Each row of a before or after table is a point. One or more steps were done to the points. Then noise was added and the rows were shuffled. The steps act on columns, c1 being the first. Name the steps. A step turns or swaps two columns, mirrors them in a line or flattens them onto one, adds a multiple of one to another, or multiplies or shifts one. Angles are multiples of 10 degrees, from the lower column toward the higher: turns from -170 to 170, lines from 10 to 170 but not 90. Use the fewest steps. Two steps may share a column if one is a turn and the other turns, adds or multiplies; they go together, in the order done. Otherwise the lowest column goes first.
(in the rows, 128 means zero)

Before (10 x 3)
[[158 111 196]
 [182 150 165]
 [153 112 166]
 [ 89  68 155]
 [151 181 179]
 [126  80 139]
 [ 87 177  85]
 [ 68 134 111]
 [143  93 172]
 [101 152  88]]
After (10 x 3)
[[187  90 176]
 [143 152 186]
 [105 100 109]
 [146 158 217]
 [106 184 186]
 [162 142 192]
 [121  67 132]
 [ 74 151 200]
 [ 81  87 105]
 [177 125 158]]
Steps: turn c1 and c2 by 90 degrees; shift c3 by 20

Before (11 x 8)
[[153 149 103 126  67  82 132 205]
 [145  98 119 124  93 133 158 140]
 [121 158 154 138  86 129 173  83]
 [125 128  97  86 127 165 108 101]
 [106 169 145 178 163  69 183  75]
 [109 116 101 204  61 168 113  84]
 [180 160 137 123  99 137 197 139]
 [115 208 106 127 154  76 126 179]
 [ 76 190 102 106 115  86 121 198]
 [109 129 147 123 164 162 126 125]
 [203  80 176 142  70 103  85 166]]
After (11 x 8)
[[201  21  67 139  70 105 105 164]
 [124 130 151  85 126 161  96  99]
 [149 136 155 127  66  80 124 201]
 [143  84 151 125  95 129 154 139]
 [116 218 145 128 154  75 113 181]
 [182 126 140 124  96 137 198 139]
 [122 164 120 139  91 131 178  85]
 [101 179 130 180 163  65 189  73]
 [107 142 110 123 166 163 137 127]
 [111 129 150 205  61 168 104  82]
 [ 76 225 148 103 117  87 114 203]]
Steps: add -0.7 times c1 to c2; mirror c3 and c7 in the line at 80 degrees

Before (9 x 11)
[[ 77 154  97 139 138 169  87 102 162 116  85]
 [143 155 109 123 112 137 110  84 182  94  80]
 [ 99 136 120  93 154  81  92 105 142 141 111]
 [154 115 116 135  15 128  74  99  21 158 152]
 [125 175 161 119 157 159  91  87 149 116  72]
 [156 120 110  97 198 155  95  76 147 104 142]
 [160 149 109  77 164 143  51  93 174 159 144]
 [153 131 129 156  74  90  36 112  72 129 186]
 [162  78 127 145  64 124  37 116  73 137 112]]
After (9 x 11)
[[135  80 156 120 113 164 109  83 171  97 156]
 [200  84 122 140 136 128  86 103 148  98 154]
 [149  61 158 118 157 125  90  87 159 153 153]
 [118 142 166  97 198 124  96  77 169  96 118]
 [120 119 125  78 164 155  49  95 182 110 103]
 [ 72 154 109 156  72 110  36 111  84 139  74]
 [141 111 137  92 155 168  91 104  90 118 138]
 [ 79 164 109 147  64  89  33 118 112 132 164]
 [ 73 149  89 137  15  46  73 101  80 127 113]]
Steps: turn c6 and c9 by -130 degrees; turn c1 and c9 by 150 degrees; turn c2 and c11 by -150 degrees; add 0.7 times c4 to c10; turn c3 and c10 by 70 degrees

Before (12 x 14)
[[134  81  76 121 119 133 139 159 131 128 170 103 144 150]
 [129 102 162 140 165 217 167 163 171 187 132 175 150  73]
 [128 136 133 103  66 105 154 160 119  97  91  83 134 116]
 [161  57 176 132 177  85 126 146  83 133 123  90 148  92]
 [129 156  58  88  52 109 178  68  80 178 235 156 213  74]
 [119 145 148 157 164 138 152 143 134 104 201  45 106 134]
 [152 116 168 109 131 190  52 121 165 133 167 132  94 128]
 [114 129 129 164 147  46 110 120 143 167 160 103  96 127]
 [163  63 140 161  59 140 183 162 151 132 130  60 155  61]
 [123 143 109 163  97 146  95 159 180  54  90 148 146 156]
 [ 99 192 168 161 136 105 158  87 119 124  94 127 148 221]
 [190 135 158 113  93 125 148 168 128 135 107  42 197 101]]
After (12 x 14)
[[121 158 148 153 163 140 182 144 136  45 201 133 105 135]
 [114 168 129 166 149  47 141 120 144 127 160 105  97 126]
 [189 174 157 116  93 125 176 168 126  58 110 109 197 101]
 [128 129 131 102  66 105 185 158 120  73  91 139 135 117]
 [163 126 138 163  60 142 214 164 150  71 128  54 157  60]
 [134 116  75 118 118 131 169 159 131 110 171  85 141 147]
 [123  74 110 166  95 145 125 157 180 110  90 177 146 157]
 [129 139 160 140 165 219 202 163 171 198 130  91 151  75]
 [159 112 177 132 177  85 154 147  83  93 125  54 149  92]
 [127 168  59  88  50 107 209  69  79 177 234 141 212  75]
 [151 126 168 110 130 191  82 123 164 134 166 118  94 127]
 [ 97 157 168 161 137 106 189  86 118 125  94 184 150 220]]
Steps: turn c10 and c12 by -60 degrees; turn c2 and c12 by 60 degrees; shift c7 by 30

Before (9 x 24)
[[111 148 115 106 133  91 142 140  94 138 117 145 125 148 171 155 148 110
  136 167 154 149 129 135]
 [113 154 100 123 101  89 106 122  87 119 109 131 140 143 185 156 156  97
  132 140  93 147 105 124]
 [104 163 112 147 123 137 120 114  53 141 120 131 152 163 143 182 141  89
  113 162 131 161 111 152]
 [121 133 188 151 131  96 114 147 159 115 165 110 156 108  96  81  96 134
  149  92 107 140 120  88]
 [102 133 157 111 117 100 146 115  93 144 125 109 221 139  91 190  93  89
  137  52 115 167 118 146]
 [130 113 159 123 109 112  92 104 134 116 146 164 126 104 101  69  86 110
  148  91 125 135 139 122]
 [167 139 162 151 117 101  86 122 133 125 169 145 115  86 134 108 113 134
  143  70 134 147  99 125]
 [158 135 101 137 112  99 137 100  86 141 134 127 139 157 172 112 126  98
  133 150 141 153 119 110]
 [141 112 160 125 132 127 111  97 150 122 164 117  99 112 117  85 101 168
  143  69 102 147  93 110]]
After (9 x 24)
[[164 134 102 134 113 121 136  98  59 144 134 122 137 155 171 110 126  99
  130 151 112 115  99 113]
 [136 112 161 124  96 137  94 109 139 113 146 116 127 107 101  69  84 110
  150  92 156 123 112 125]
 [127 135 189 152 139 121 114 147 177 115 161 154 159 106  95  82  98 135
  149  96 127 116  98  90]
 [171 136 163 150 114  99  86 122 137 125 168 115 114  88 131 106 114 134
  143  71 135 119 103 129]
 [118 160 106 145 121 111 121 114   6 140 118 123 156 162 144 184 143  91
  111 159 131  90 139 158]
 [119 150 100 120 102 104 110 124  57 120 108 160 139 143 184 153 156  97
  132 142 139 106  88 126]
 [117 133 158 107 131 116 144 117  72 147 128 151 223 136  92 190  96  89
  138  53 112  81  99 146]
 [146 115 159 123 137  94 116  97 165 124 162 155 100 112 119  86 100 165
  143  70 136 115 130 109]
 [119 142 111 105 128 127 140 139  71 139 116  96 129 145 173 154 150 109
  136 166 129 101  89 138]]
Steps: mirror c1 and c22 in the line at 10 degrees; turn c5 and c12 by 20 degrees; turn c12 and c21 by 120 degrees; swap c6 and c23; multiply c9 by 1.6

Before (12 x 48)
[[116 126 129 141 126  94 143 113 126 148 120 106  86 141 132  89  83 147
  128 118 114 151 152 157 102  87 121 132 135 153 119 110 141 107 133 101
  141 119 103 138 111 120 116 138 111 110 116 107]
 [136 122 123 132 147 125 123  91 121 117 126 134 145 121 125 131 126 137
  127 100 134 107 135 124 163 126 116 126 139 120 115  98 144 113 117 109
  136 149 171 138 138 129 137 129 118  79 115 125]
 [131 140 140 137 117 137 136 125 124 147 133  73 139 147 145 134 132 141
  138 156 155 115 140 128 127 126 113 114 146 117 130 126 119 115 105 137
  119 190 105 135 110 117 147 152 111 133 142 140]
 [115 110 134 124 122 114 122 138 129 156 135 128  89 124 120 141 126 148
  129 110 225 129 141 151 138 117 127 117 139 145 117 134 119 116 102 137
  107 115 108 111 144 109 120 131 112 135 129 139]
 [122 127 145 124 120 114 124 108 121 143  88  86 147 117 138 144 134 144
  137 107 116 123 133 120 111  94 144 119 119 116 113 139 120 124 164 107
  136 127 110 136 140 132 132 129 134 110 119 128]
 [120 120 120 127 147 142 127 127 121 143 141 114 122 117 121 150 129 128
  134 143 135 134 145 122 105 132 110 140 107 133 141 123 141 111 102 119
  142 133 128 132 139 175 139 130 133 131 130 111]
 [118 109 120 143 119 133 120 135 126 157 137 128 132 121 150 144 136 139
  139 114 126 146 136 126 123 132 147 134 132 133 132 143 162 131 143 140
  133 104 112 119 145 156 136 134 113  79 179 150]
 [133 138 128 127 114 135 198 130 128 120 144 137 148 117 166 117 118 120
  143 117 111 138 114  99 159 109 110 132 145 127 142 110 140 106 113 134
  124 125 196 133  60 129 135 168 114 129 119 133]
 [130 112 123 141 115 126 139 107 130 155 130 125 115 138 156 131 137 110
  146 111 161  96 140 138 136 118 109 136 145 166 128 122 124 121 101 117
  142 102 113 140  96 125 142 133 122 134 129 142]
 [139 108 150 123 135 141 127 128 135 103 144 138 117 126 125 151 130  54
  129 105 142 139 149 135 109 111 117 124 145 121  74 141 121 241  95 112
  130 124 115 140  99 132 135 135 127 117 132 107]
 [149 126 120 103 117 118 121 131 153 144 144 118 146 118 134 150 130 150
  129 119 147 139  94 113 126 107 121 141 133 145 141  95 141 116  95 136
  117 168 107 103 139 177 133 163 121 133 133 119]
 [125 122 124 136 130  98 201 134 130 161 139 137 136 115 132 113 135 144
  129 112 119 126 135 114 111 112 110 121 139 118 138 120 152 105 151 134
  122 117 168 134 141 109 142 135 115 114 118 155]]
After (12 x 48)
[[125 106 124 137 129 137 201 134 130 162 139 136 137 115 132 113 135 143
  100 113 118 127 135 114 111 112 109 120 139 119 147 146 133  93 150 134
  122 117 141 134 142 110 143 135 114 114 118 156]
 [131 148 139 136 117 116 136 125 124 147 133  74 139 148 145 133 132 141
  134 156 155 114 140 129 127 126 112 113 147 118 118 128 126 103 106 137
  118 190 117 137 111 117 148 153 111 134 142 140]
 [115 137 129 140 126 140 143 114 127 148 120 106  85 141 132  89  83 147
   97 118 114 150 152 157 102  88 121 132 135 153 143 137 112  87 133 101
  141 119 122 138 111 120 116 138 112 111 115 108]
 [139 118 150 122 135 123 127 128 135 104 144 137 117 126 124 151 131  55
  140 105 143 138 148 135 109 111 116 125 146 121 139  80 104 250  95 112
  130 125 133 139  98 132 136 135 127 117 132 108]
 [121 136 145 124 120 123 125 108 122 143  88  87 147 118 138 144 133 143
  112 108 117 124 132 120 112  95 144 121 119 115 125 109 126 131 164 107
  135 126 123 136 140 132 132 129 134 109 120 129]
 [132 105 127 128 114 113 198 130 129 119 145 136 148 117 166 117 118 120
  129 117 110 138 113  99 159 108 110 132 145 127 135 155 124 108 113 134
  124 125 141 133  58 129 135 168 114 129 119 133]
 [136 106 123 131 148 130 123  91 121 117 126 134 145 121 124 131 127 137
  125 101 134 107 135 125 164 126 116 126 140 119 148 143 101 107 118 109
  136 148 142 139 138 129 137 128 119  80 114 125]
 [119 122 121 127 148 119 126 127 121 143 141 114 123 117 121 150 129 128
  138 143 136 133 145 122 105 132 111 139 108 133 135 143 134 112 102 119
  142 132 131 131 140 175 140 131 132 133 131 111]
 [118 122 120 142 118 117 120 136 126 157 138 127 132 122 150 144 135 138
  129 113 125 146 137 126 123 133 147 133 133 133 158 129 150 108 143 140
  133 105 132 119 144 156 137 133 113  80 179 151]
 [149 134 119 104 116 130 121 132 153 144 143 119 145 118 134 150 130 150
  117 119 147 138  95 113 126 107 122 140 132 145 136 162 115 153  94 136
  117 167 123 102 139 177 133 163 121 134 133 120]
 [115 123 135 124 122 132 122 139 128 156 135 128  89 125 121 141 126 147
  115 109 225 128 141 149 138 117 127 117 139 144 123 113 125 122 102 137
  107 114 131 112 144 108 119 130 112 134 129 139]
 [131 122 123 142 116 112 138 107 130 155 131 125 114 138 157 130 137 110
  120 112 162  97 140 137 136 117 109 135 145 166 123 131 122 103 101 116
  140 102 132 140  97 124 142 133 122 134 130 142]]
Steps: flatten c2 and c39 onto the line at 150 degrees; add -1.5 times c4 to c34; turn c6 and c19 by 110 degrees; turn c31 and c33 by -110 degrees; turn c32 and c33 by 130 degrees

Before (9 x 64)
[[169 175 114 104 143 105 100  91  94  82 159 212 133 118  80 175 113  86
  183 111 115  90 142 126 144 172 179 140 133 182 104 121 158 125  97 191
  141  88  74 128 167 128  84 163  93 121 170  59 157 110 146 157 168 105
   70  75 146 195 144  62 194  92 131 110]
 [152 111 155 193 131 149 126 121 129 151 107 152 198 125 133 122 169 126
  106 123 122 138 131 104 167 102 181 134  78  85 148 124  69 196 147 133
  126 106  91 134  88 160 160 100 161  72 193 116 114 112  71  69 139 147
  135 130 162 101 185 133 127 155 185 161]
 [106 151 172 120 127 164 203 110 175 112 103 205  84 157 170 100 136 141
  109 138  95 125 159 107 155 146  78  62  41 119 174 159 114 153 153 175
  206 101  68  55 180 185  87  86 118 123 103 126 129 143 180  46 192 143
  125  92 205 119 175  95 146 155 123 150]
 [ 56 189 108  91 131 125 209 132 121 121  75 211  85 150 115 116  92  86
  117 161 144  86 119 160  82 190 133 150  82 104 112  38  93 190  78 149
  130 125 114 170 156 138  85  63 152 154  83 176 147 140 117 156  88 113
  164 161 172 173  73  95 195 154 127 153]
 [169 104 146  91 148 118 156 133 172 181 201 127 110  67 169 156 136  90
  218  99 159 149  96 181 136 140  75  99 142 139  81  96 171 158  94 124
   85 182 182  60 154 106 141  63  85 137 138 103  57 146  80 158 115 100
  121 165 166 126 107 126 161  60 163 153]
 [123  86 109 184 168  78 126 105  64 118 164 145  93  78 164  76 110  54
  100 164 137 136 169  85 148 180 144  83 147 153 158  86  95  82 132 102
  194 170 180 175  98 102  84 171 184 158  81 150  77  97  91  53 171 148
  171  81 104 101 135 165 125 147  96 155]
 [168 195 107 186 170 139 155 120  83 183 106 160  91  29 133  90 174 149
  107 108  84  75  79  86  66 182 115  96 116 143 162 147 107  89  89 162
  154 160 152 159 136 168 132  74 190 123 127  54 138 143 100 136 134 161
  103  60 191 123 159  82 172 116 126 121]
 [130  77 168 140  77  84 166 113 148  83 125 139  89 112 139 196 203  62
  161 136  61 145  68 187  81 185 169  91  81 119  76 159 167  99 171  72
  151  68 148 159 183 147 178 102 151 126 173 152 155 141 114 126 100 141
  117 145 126  93  80 111 175 120  98 157]
 [ 52 115  64 170 159  94 161 166 155 154 201 182 134 147 105  96 149 141
  146 160 173 191 176 156  82  75  98 136 150 146 131 140 112 103 143  89
  160  79  56  61 110 201 202 190  98  97 157 125  95  56 154 123 192 165
  162  62 129 188 108 161 215 101 110  91]]
After (9 x 64)
[[129  77 168 138  78 147 163 111 148  82 126 141  91 113 138 193 143  63
  159 135  61 144  67 187  83 186 170  92  78 118  78 158 169 128 170  70
  150  68 149 161 183 151 178  94  80 125 174 155 155 139 115  52  98 144
  161 148 127  94  93 108 178 120  97 157]
 [ 53 115  65 170 158 174 163 166 154 156 198 188 132 147 103  96 139 141
  147 160 172 192 176 156  83  74  95 135 151 146 131 141 115 168 146  88
  161  79  56  61 111 198 202 214 130  93 155 127  95  57 154 109 193 166
  138  61 127 189 113 164 214 100 111  90]
 [170 193 108 187 168  80 157 115  81 185 108 160  91  28 135  93 131 149
  108 108  82  73  82  88  63 182 116  96 114 143 159 147 111 118  88 159
  153 159 151 161 138 171 131  60  90 122 123  55 140 142 100  84 134 159
  175  58 194 122 152  85 172 118 126 121]
 [152 109 156 192 130  89 125 123 128 150 107 152 195 125 133 120 196 127
  109 122 120 138 131 104 170 101 180 138  78  86 153 124  67 114 148 136
  128 106  90 135  88 159 160 105 116  69 192 115 115 110  69  94 138 148
   62 128 164 100 168 133 125 155 185 162]
 [ 59 189 107  92 135 117 208 131 121 121  76 211  89 147 116 115  94  87
  116 160 146  87 116 158  81 194 133 151  82 106 113  35  93 139  79 149
  130 123 114 170 159 138  85  87 111 154  82 173 147 143 115 159  88 111
   56 160 171 174  89  96 194 153 125 154]
 [169 174 113 106 143 169 100  88  92  81 157 212 132 117  82 173  98  86
  181 111 116  92 141 125 146 172 179 137 131 184 104 125 158  74  97 190
  141  88  74 128 169 131  84 121 141 121 169  60 157 108 146 137 169 108
  150  77 148 197 141  61 192  90 133 113]
 [104 150 174 118 128 105 206 110 175 113 104 203  82 159 171  99 211 143
  108 139  96 128 159 107 153 145  76  64  43 123 175 161 111 117 152 173
  207 104  68  55 178 185  85  84 159 123 103 127 130 142 181 134 192 143
  102  90 207 119 164  99 145 156 123 150]
 [170 101 145  91 146 161 155 134 170 183 200 127 111  68 171 155  99  88
  219 100 161 147  97 184 134 139  72 100 143 140  79  97 172 113  93 124
   83 182 183  59 152 106 143  59 155 136 135 107  55 147  77 117 111 102
  103 167 166 125 116 125 162  61 160 152]
 [122  86 108 185 167 128 123 105  67 118 165 144  92  79 162  75 202  55
  102 165 138 135 168  85 147 181 144  82 146 152 157  84  91 182 132 104
  199 171 180 173 100 100  86 200  50 161  81 147  76  97  96 158 169 148
  157  78 105 102 132 163 124 148  95 155]]
Steps: turn c6 and c45 by 140 degrees; mirror c17 and c52 in the line at 140 degrees; add 0.7 times c55 to c44; turn c34 and c55 by -110 degrees; multiply c59 by 0.7

Before (10 x 64)
[[147  96  89 138 114 126 145 122 149 118 146 164 104 160 120 167  79  80
   32 201 135 124 153 172 148 102 115  99 127 164 179 136 133 125 178 177
  154 202 122 135 127 123 184  94 167 115 114 160 175 109 135 159 118 102
  138 119 114 154 110  77 154 190 119 144]
 [158  78 154  74 132 152  79 175 130 149 187 159 127 128 118 114 151 125
  110 114 142 249 141 150 151 127  99 174 150 156  97 115 106 111 137  97
  156 100 130  86  98 147 197  82  94 157 127  67 101 157  90  95  91  70
  129 146 122 119  75 137 101 142 104 125]
 [108 120  82 116 104 131 111 125  96 184 137 193 186 120 149 136  74  63
  150  91 158  64 120 237 123 136 189 132 162  84 143  73 116 155 179 204
  165 150 120 136 149  86 157  95 124 126 132 142 153 154 146 161 131 117
  144 122 101 157 133 119 168 147 129 119]
 [110 108 107 143 147  27 121 107 146  82 130  82 154 181  72 163 135 165
  114 113 132 102 162 114 116 152 153 120 170  80 161 162  56 154  27 145
  148 213 138 114 133 161 141 146 138  96 114 150 112  88 136 165 144 115
   48 128  62 105  79 102 171 154 146 113]
 [ 78 102  95  95 157 205  95 159 125 115 111 140  92 178 163 147 146  96
  101  86 137 115 121 165 163 165 118 114  86 140  65 111  92 117 107 147
   98  98 156 173 141  88 107 132 154  71 139 124  96  97 186 148 133 115
  138  98 190 144 110 131 105 110 106 110]
 [ 78 142 112 122 151  90 116  93 102  90 157 100 127 146 104 144 182 165
   78  85 142 128 126 176  98 108 153 120 103 157 212  91 202  90 158  55
  109 229 101 152 101  81 113 135 124 164 150 113 117 175 136 140 159 136
  200 142 126 195 111 126  89 125 161 148]
 [106 107  69 127 133  80 132 125 131 127  98 108 100 147 137  83 202  96
  122 163 153  80 196 143  63 164 131 137 136 140  89  94  96 138 143 163
  104 168  91 143 184  94 183 122 179 139 121 124 122 120 108  73 125 122
  148 112 127  74 136 178 103 190 166 114]
 [ 84 145  74  85 123 153 168  70 119 128 168  59  97 101  88 178  48 156
  168 188 214 108 181 123 150 124 143 140  97 178  86 114 126 209  88 192
  129 131 158 165  74 157 129 137 113  95 146  67 104 121 141 126 180 175
   54 143  97 174 144 137 156  98 124  92]
 [135 137 116  98  57  44  76 141 132 113 126 186 117 133  65 108 131 161
  141 127  82 114 123  71 157 143 193 169 149 170 127 151 110 157 149 154
  141 112 117 112 105 129 146 133 141 114  95 128 179 157 117  61 115 143
   89 112 128 192 149 125 153 154 133 119]
 [ 97  67  41 152 101  57  44 137  89  82 114  62 116 147 152 165 131 102
  151 123 138 145 122  87 111 110 115 134 197 120 120 110 114 123 130 112
  110 110 154 118  82 139 163 158 123 141 167 112 121  62 165  97 124  87
  112 119 130 181 163 148 100  90 101 131]]
After (10 x 64)
[[ 97  69 174 152 100 174  45 139 109 161 114  60 119 149 153 166 131 102
  150 124 128 149 121  88 110 112 116 132 196 121 123 108 115 125 132 113
  169 108 156 120  82 138 163  51 122 142 167 113 123  61 166  99 126  86
  110 119 131  56 164 150 101  67 102 128]
 [110 120 183 117 103 115 111 125  67  99 138 195 184 121 150 139  75  65
  149  88 158  63 118 234 122 137 188 133 165  83 143  75 113 157 182 202
   68 152 119 135 150  83 159 125 125 126 130 140 153 153 147 163 130 116
  145 122 103 106 132 118 164 160 131 117]
 [111 107 134 141 146 230 121 105 168 176 131  83 155 183  70 161 138 165
  112 110 106 100 162 111 115 151 154 122 170  80 163 161  57 156  28 148
  134 212 139 112 133 161 140  99 141  96 113 151 113  89 135 164 135 117
   48 129  64 112  78 103 173 172 144 113]
 [145  98 178 138 112 123 147 120 153 150 146 164 101 157 122 168  78  79
   32 200 120 123 152 171 144  99 116  99 126 163 177 136 131 123 176 176
  111 203 120 133 126 124 185 130 167 115 113 159 178 109 134 156 122 104
  137 118 115 104 108  76 155 230 119 144]
 [ 80 102 151  95 156  52  96 159 131 123 112 139  93 180 162 151 149  97
  102  87 110 112 122 164 165 163 117 117  87 141  67 109  93 115 107 149
  160  99 156 172 143  89 108 105 153  70 141 125  99  99 185 149 131 116
  137  99 187 137 107 131 105 100 106 108]
 [ 78 141 137 123 152 140 118  92 122 150 157  99 127 147 103 143 182 168
   77  86 134 127 125 174  99 109 151 122 106 156 211  92 204  92 160  56
  163 228 103 150 102  81 110 114 121 162 150 111 116 177 138 140 139 136
  199 144 127  52 112 126  91 122 159 149]
 [136 136 133  99  54 184  76 142 138 147 124 185 116 134  66 107 132 160
  137 123  77 114 123  71 156 142 193 171 150 171 126 150 110 155 150 156
  122 112 119 109 106 127 145 117 140 115  95 128 178 160 118  64 122 142
   89 111 129  38 148 125 153 170 131 117]
 [103 109 178 129 132 190 133 125 134 118 101 109  99 148 135  83 204  99
  123 164 140  82 196 138  64 164 134 138 136 140  88  94  94 136 142 162
  149 169  91 144 185  94 184  97 176 140 119 123 122 121 104  72 126 123
  149 113 127 162 135 178 104 231 166 115]
 [ 83 146 163  86 124  89 164  68 118 127 167  57  95 102  87 176  50 156
  168 191 227 113 180 124 152 124 144 139  96 177  86 115 123 210  88 195
  126 128 157 164  71 158 128  85 116  95 145  69 103 124 139 125 149 174
   52 143  99  93 145 140 157  82 123  93]
 [159  79 139  74 132 110  80 175 119 121 187 159 127 128 117 111 151 124
  107 114 140 248 142 148 148 124  99 175 151 157  98 111 106 109 136  95
   92 100 128  82  99 148 197 181  95 157 128  68 100 157  87  95 116  70
  131 145 124 143  72 136 101 151 103 125]]
Steps: turn c3 and c44 by 140 degrees; turn c6 and c58 by 160 degrees; add -0.5 times c10 to c9; turn c10 and c37 by -150 degrees; add -0.5 times c14 to c21; multiply c53 by 0.4; multiply c62 by 1.6
